Every row gives one point. Any point is a mix of the corners, with weights that add up to 1. It lies inside the corners' shape when no weight is negative. Say inside or outside, and name the corners with a negative weight.
(in the rows, 128 means zero)

Corners:
(1): [147  23]
(2): [121 149]
(3): [ 85 160]
Points:
[ 97 136] => inside
[121 145] => inside
[118  95] => inside
[ 94 167] => outside (1)
[120 130] => inside
[ 92 148] => inside
[125  74] => inside

Corners:
(1): [154 107 162 137]
(2): [210 104 157 134]
(3): [ 99 114 122  99]
(4): [110 148 139 150]
(5): [ 10 114  97 149]
Points:
[115 121 141 148] => outside (3)
[120 106 137 132] => outside (4)
[ 36 129 106 137] => outside (1, 2)
[ 39 118 103 123] => outside (1, 2)
[145 125 157 136] => outside (2, 5)

Corners:
(1): [135 129 129 138  74 116  91 108]
(2): [ 91  96 135 141  87 147  65 115]
(3): [105 180 105  67 162  84 133 115]
(4): [ 85 163 221 183 168 156 119 135]
(5): [151  95 103 133 110 151  93 149]
(6): [ 61 182  95 151 178 174  55  73]
(7): [191 100 156  98  90 111 196 102]
(8): [ 66  92 162 193  81 137 208  97]
(9): [190 123  75  66 188  61  24 124]
Points:
[160 132  97  98 118  89 100  95] => outside (2, 4, 5)
[104 122 134 154 120 145 114 104] => outside (3)
[ 68 157 118 130 124 133 140  86] => outside (4, 5, 9)
[123 118 130 132 103 130  98 111] => inside
[145 126 108 112  99 117  79 111] => outside (4, 8)
[ 87 123 135 169 100 145  66 101] => outside (3, 5, 7)
[132 141 113 108 146 119  87 110] => outside (8)
[131 109 155 138 109 124 143 122] => outside (6)

Corners:
(1): [126 147  97 107 156 154 138 113 150]
(2): [ 62 130 140 140 115 114  72 222 148]
(3): [179  91 136 144 100 118 150 129 178]
(4): [134  88 123 173 169  97 118 119 208]
(5): [117 151 232 169 181 151 119 129 112]
(6): [136 208 155  78 182 101  98 166  72]
(7): [132 162 167 119 120 118 196   7 150]
(8): [ 73  78 118  68 110 184  53 173 179]
(9): [145 105 143 178 142  83 116 144  80]
(10): [124 212 162  65 122 109 234 135  88]
Points:
[122 151 123  96 128 122 143 136 149] => outside (5, 9)
[124 139 147 150 144 101 159 156 146] => outside (6, 7, 8)
[126 143 150 121 132 121 142 134 110] => outside (4)
[126 140 136 115 134 114 136 115 143] => outside (5)
[132 132 154 151 132 116 159 102 147] => outside (6, 8)
[131 157 154 117 144 113 147  92 132] => inside
[ 94 128 136 115 134 112  92 170 138] => outside (1, 3, 5)
[127 139 147 123 148 135 115 127 147] => outside (9, 10)
[124 113 138 141 140 118 100 144 139] => outside (10)

Corners:
(1): [ 48 118 167  55  48  22  88 132  70 196 184 168]
(2): [149 193  71 192 202 127 192 111 145 127 111 137]
(3): [117 177  31 176 201 139 183 125  93  62 117 104]
(4): [140 115 140  72 164 130 158 185 116 136 196 158]
(5): [115 158  45 134 226 144 143  92 158 172 136 103]
(6): [173 192 146 107 157 175 100 128 178 117 140 139]
(7): [ 84  98  99  93  63  78  46 137  55 205 116 199]
(8): [114 158 130 145 103 163 129 158 112 160  52  71]
(9): [147 110 128 101  93 109 116 154 201 131 178 100]
(10): [222 186 140 166 127 161 194 125 133 114 164  84]
(11): [ 87  79 187 107 131 115  42 188 116 144 190 140]
(12): [ 88 154 125 108  88 130  90 132 160 176 157 167]
(13): [140 176 120 161 209 175 162  49 167 129 124 115]
Points:
[126 170 133 140 139 132 149 129 117 132 131 124] => outside (5, 7, 9)
[119 144 100 132 131 114 120 129 118 155 130 150] => inside
[115 134  95 119 152 119 118 129 121 147 136 135] => outside (10, 12)
[125 154 122 128 178 139 138 124 152 128 136 114] => outside (7, 10, 12)
[137 147 124 128 141 128 129 147 121 133 145 119] => outside (12, 13)
[128 163 107 128 149 144 125 129 141 132 135 127] => inside
[101 132 109 121 127 113 127 145 124 141 140 139] => outside (5, 6, 10)
[136 165 108 140 158 119 189 106 128 133 142 103] => outside (6, 7, 11, 12)
[110 115 140  96  93 100  69 150 125 154 177 144] => outside (2, 4, 8, 13)

Corners:
(1): [161  94 160 174 144 182 138  82 197 138 109 114 151 128 103 152 166  96]
(2): [133 104 121 162 133 166 126  66 121 141 125 184 124 134  87  91 124  74]
(3): [134 184 139 146 169 119 165 148 146 110 106 162 150 149 137  54 188  80]
(4): [166  98 143 126 172 152 183  46 140 172 111 135 159 108 144  91 157 105]
(5): [185 107 196 205 170  87  64 118 173  82 131 175 128 120 163 119 127 167]
(6): [117 189 101 179 169 166  67 227 124 151 121 144  96  92 113 127 115 215]
(7): [136  91 153 233 183 140  99 154 164 178  64 107 134 169  79 117  73 205]
(8): [116 127 159 154 231 181  99 103 168 153  86 112 138 155 111 100 146 147]
(9): [192 134 207 188 136 149 120  78 194  42 161 150 175  85 120 112  63 137]
(10): [175 146 159  33 108  73 144  96 181 119 121 131  87 126 159  80 178  92]
(11): [ 87 202  73  94 109  81 170  77 134 157 109 100  80 115 100 117 212 116]
(12): [112 171  64  90 121  86 142 116 122 136 190 158 153 126 110 110 136  46]
(13): [ 90 194 104  97  86  90 157  92 142 115 112 159 128  86 174 112  99  70]
(14): [140 196 132  82 105  84 150  99 111  86 162 169 116 152 153 152 148 105]
(15): [164  83 161 110  78  96 106 114 120  57 128 126 160  91 177 104 136 140]
(16): [ 91 169  20 132 107 129 128 176  97 139 127  45  22 113 148 135 166 153]
(17): [140 232  32 184 211 148  50 200  63 186  74 113 124 144  68 130 160 156]
(18): [112 199  90  50 146  57 177 133 115  73 143 182  90  84 107 111 174  26]
(19): [131  52  32 214 187 195 116  74 188 172  65 104 128 182  69 153 125 204]
Points:
[151 152 154 144 138 112 127 122 140 111 120 159 134 114 124 107 133 118] => outside (8, 12, 16, 19)
[127 161 109 141 144 128 123 140 137 126 119 136 113 117 127 114 141 132] => inside
[131 159 111 143 146 115 116 134 133 121 117 142 121 132 117 113 134 128] => outside (1, 4)
[136 148 121 140 154 127 126 115 141 126 118 136 125 127 124 106 139 127] => outside (1)
[141 142 126 144 153 131 123 118 140 125 116 140 129 127 126 114 133 124] => outside (11)
[140 136 114 139 153 129 128 118 141 135 117 141 129 129 127 110 144 119] => outside (9, 11)
[151 147 131 131 163 120 134 114 159 115 124 152 118 149 107 104 155  88] => outside (4, 6, 11, 13, 15)
[134 111 109 120 147 137 146 111 162 146 101 125 122 136 124  93 151 112] => outside (5, 9, 11, 14, 17)
[138 157 116 146 147 127 117 125 137 120 124 129 117 123 124 121 137 134] => inside

Corners:
(1): [160 185 166  77 106 138 159 162 223 120  90  94 141 168 168  96 136 107
 140 155]
(2): [148 182 177 134  78  52 163 171 159  67 116 146 133 118  90 103 144  99
 161 111]
(3): [143  77 137 136 154  96 114  83 122 186 155 107 198  69  47 164 163 151
 118 118]
(4): [137 104 161 164 153 136 139 124 164  99 132 129 132 122 124 130 199  46
 153 111]
(5): [170 151 150  58 102 105 143 146 150 110 137 150 136 112  95 148  83  50
 128 123]
(6): [117 114 153 144 120 174 141 124  88 136 173  92 159  87 124  56  86 113
 132 132]
(7): [109 172 119 108 137 118  89  87 170 188 187 160 167 127 108 191 155 150
  93  77]
(8): [137 113 137 110  27 103 138 154 161  67 105 103  93 128 131  66  80 123
 172 193]
(9): [154  97 107 138 158 164 112 113  54 120 170 122  95  79 138 101 100 209
 116 164]
(10): [108 136 165 197 127 170 137 121  95 201 159 160 114  42 142  87 108 107
  66 172]
(11): [150 103 134  70  33 139 216 185 139  77 134 114 102 236 112 126 162 128
 138 181]
(12): [126 162  90  84 212  77  97  76 162 223 131 163 142 141  76 122 119 161
 145 102]
(13): [120 219  72 166 133  82  94 139  96 229 178  87 110  74  81 102 137 131
  87 119]
(14): [162 173  99 207 127 148 133 109 140 198 161 118 120  63 127  88  55 158
  94  96]
(15): [141 146 178 112  68 112 189 147 127  97 111  61  88 159 165 134 111  92
 169 142]
(16): [ 99 100 152  89  65 209 201  83 120  48 106  80  76  82 178  61 145  99
 135 151]
(17): [152 189 109 208 144 170 111  75  67 174 152 128 130  99 104 110  91 152
 120 152]
(18): [167 109 119 163 171  66  99  43  68 167 170  99 200  84 121 120 118 130
  96  88]
(19): [178 157 165 136  84  85 122 158 106 145  98 126 127 128 106 101 177  70
 178  67]
(20): [200 176 211 126 123  70 100  68 144 126 177 119  88 149  79 181 183  66
 104  46]
(21): [111 158 133 120  78 155 141 199 122  92  72  68 100 162 136  66  48 156
  82 164]
Points:
[138 149 134 128 116 132 135 122 134 143 140 119 121 114 115 113 121 127
 124 130] => outside (18)
[145 129 155  89 164  70 140 117 148 171 187 144 169 144  82 173 179 108
 121 113] => outside (8, 14, 16, 17, 19, 21)
[140 132 143 130 115 116 139 111 125 133 140 111 139 106 112 117 132 121
 126 122] => inside
[174 133 129 107 135 108 117  75 122 146 154 127 158 127 100 135 122 131
 129 105] => outside (2, 4, 10, 13, 15, 21)
[135 158 123 109  95 125 135 142 137 113 135 134  99 141 100 101 119 123
 135 123] => outside (1, 3, 10, 15, 18)
[139 136 141 124 109 134 135 122 123 133 135 110 123 123 122 109 127 115
 127 141] => outside (2, 14)
[143 142 135 117 107 113 132 123 141 127 134 113 128 126 116 116 124 123
 138 126] => outside (10)

Corners:
(1): [ 95 165 110 160 175  80 106 169 164 152 153 103 177 148  97 145 160 122
 167 155]
(2): [167 125 176 108 144 141  94  80 195 185 124 110  83  91 142 152 144 149
 122 141]
(3): [ 34 144 153 122 203 101  63 147 107 178 129  71 122  90 101 116 157 132
 114 117]
(4): [143  69 105 168  60 196 125 112 132  91 124 193 128  93  97 144 102  93
  62 135]
(5): [211 107 173 157  99 132  93 112 170 144 176 163 111 146 176 191 133 192
 142  60]
(6): [121 117 157 137 150 181 137  68 159 181 154 171  90 130 178 165 117 180
 164 110]
(7): [ 91 118  82 121 148 107 102 135 148 136 134 122 116 106 130  93 137 215
 139 173]
(8): [ 83  64  41 122 153 164 184 204  91  90  33 128 153 170 161 163 123  92
 170 166]
(9): [100  53  74 113 119 131 157 142 104 140  75 127 165 154  82  81 145  70
 241 130]
(10): [ 44 166  88  90 121  75 162 161  81 139 100 112 153 168  59 135  85 104
 175 196]
(11): [183 121 119 173  43 202 166 148 106 137 127 144  78 147  91 142  89 108
 105 138]
(12): [137 188  98  90  53 207 144 104  77  91 130 113  60 135 127 138  85  83
 133 152]
(13): [143  89 108 139 155  68 113  84 161 156 160 162 120 124 178 125 148 156
 109  81]
(14): [207 126 173 124 170 152 152  90 173 152 157 203 162  64 192 152 158 181
 124  77]
(15): [ 68 147 177 121 183  87 148 150 199 172 190 124 145 118 112  94 138 140
 154 101]
(16): [ 98 160  90  75 150 109 110 171  91 130 143 135 101 152 132 119 212  65
 141 184]
(17): [ 82 146  72  77 189  69 129 125 108 115 124  86 115 180  32 125 125  92
 126 196]
(18): [192  86 190 146 110 116 124  96  89 105 140 170 137 115 162 146  56 127
 108 151]
(19): [ 94  98 101  96  66 137 143 133  85 103  93 114 173 187 127  33 134  91
 146 159]
(20): [ 43 138 144 106 151 101 131 141 120 138 180  69 179 109 130 148 160 143
 139 139]
(21): [152 132 154 171  77 147 123 107  85  77  87 136  44 129  70 160 147  94
  77 154]
Points:
[ 72 144 114 103 153 106 131 132 114 152 143 103 128 135  81 132 119  95
 150 160] => outside (5, 7, 8, 14, 19, 21)
[108 120 126 118 133 127 135 129 128 134 135 129 128 129 128 125 131 127
 136 133] => outside (1)
[130 120 122 123 121 134 127 122 116 128 126 136 123 131 130 136 132 122
 134 141] => outside (15)
[124 116 116 134 124 124 129 133 108 130 119 132 133 140 132 133 137 124
 156 133] => outside (2, 4, 15, 17)
[ 48 122  86 110 149  90 145 167 112 139 114 100 155 170  92  84 150 107
 171 161] => outside (2, 4, 5, 12, 14, 18)

Corners:
(1): [ 90 113 113 138 116  81 145 188 110 112 161  88 118 149 115 108 118 146
  81 109]
(2): [ 88  66 150  83 117 151 115  77 196  97 154 130  98 129 131 132  49 162
 102 203]
(3): [ 89  87 161  86 183 132  99  70 117 134 162 180 195 114 147 158 108  82
 125 228]
(4): [117  40 181  78 184 129 125  67 190 183 145  76  90 132 128  88 156 122
 150 194]
(5): [ 77  98 190  56 136 142  80  71 128 119 123  95 185  91 159 159 124  82
 101 147]
(6): [149  82  73  93  76 156 131 155 104 169  72 149 134 147 133 138 162  64
  99 157]
(7): [163 135 118 182 176 106  88 141 121 121 156 124 207 136 104 113 137 137
  98 123]
(8): [168 145 159 175 158 127 138 127 101 145 153 185 163  80 163  90 122 171
 123 116]
(9): [131 108 113 184 195 122 145 156 193 140 172 118 127 117 131  98 151 197
 112  45]
(10): [177  63 124  93 130 130 132  48  70 189  75 155 138 188  73 143 164 139
  89  28]
(11): [159  31  93  92  58 182 134 155  60 161  87 168 183 181  93 167 180 137
 170  86]
(12): [160  49  53  64 141 142 154 170  41 140  60 159 172 192 131 124 137 100
 111 124]
(13): [ 76 117 125  96  97 117  76  82 139 105 196 175 177 116  97 102 178 119
 133 167]
(14): [164  61 107  78 123 144 139 175  85 111  79 173  89 164 120 138 163 110
 119 104]
(15): [153  84 126 207 153  63 123 125 149 141 136 111 146  79 127 109 172 176
  72 150]
(16): [162 111 124 178 157  86 108  85 116  99 169 121 132  71 111 118  84 150
 154  48]
(17): [109  30 110 113 100 187 151  90  61 123 132 194 126 208 126 103 156  76
 124  89]
(18): [152 129 164 191 157  24  89 111 170 128 150 126 166 132 144  98 110 156
 120  73]
(19): [ 85 133 143 128 155 141 136  99 138  81  93 107 132 111 160 172 163 104
 114 227]
(20): [109 124 166 184 136 103 114 138 134 145 122 128 104  59  96  80 114 172
 125 112]
(21): [169 120 127 177 110 100 155 119 159 127 143 141 175  80  94  91 132 119
  94 114]
Points:
[137  88 110 116 124 134 125 130 112 140 111 141 150 137 126 130 147 110
 111 140] => inside
[126  65 124  95 113 130 134  89 111 147 122 168 157 172 131 129 139 111
 112 165] => outside (5, 7, 9, 14, 16, 20)
[ 99 107 144 128 141 122 115 133 125 106 143 116 133 130 132 117 129 142
 129 121] => outside (3, 6, 10, 15, 21)
[127  84 126 119 136 125 123 119 129 131 128 134 141 132 121 126 138 125
 113 125] => outside (8)
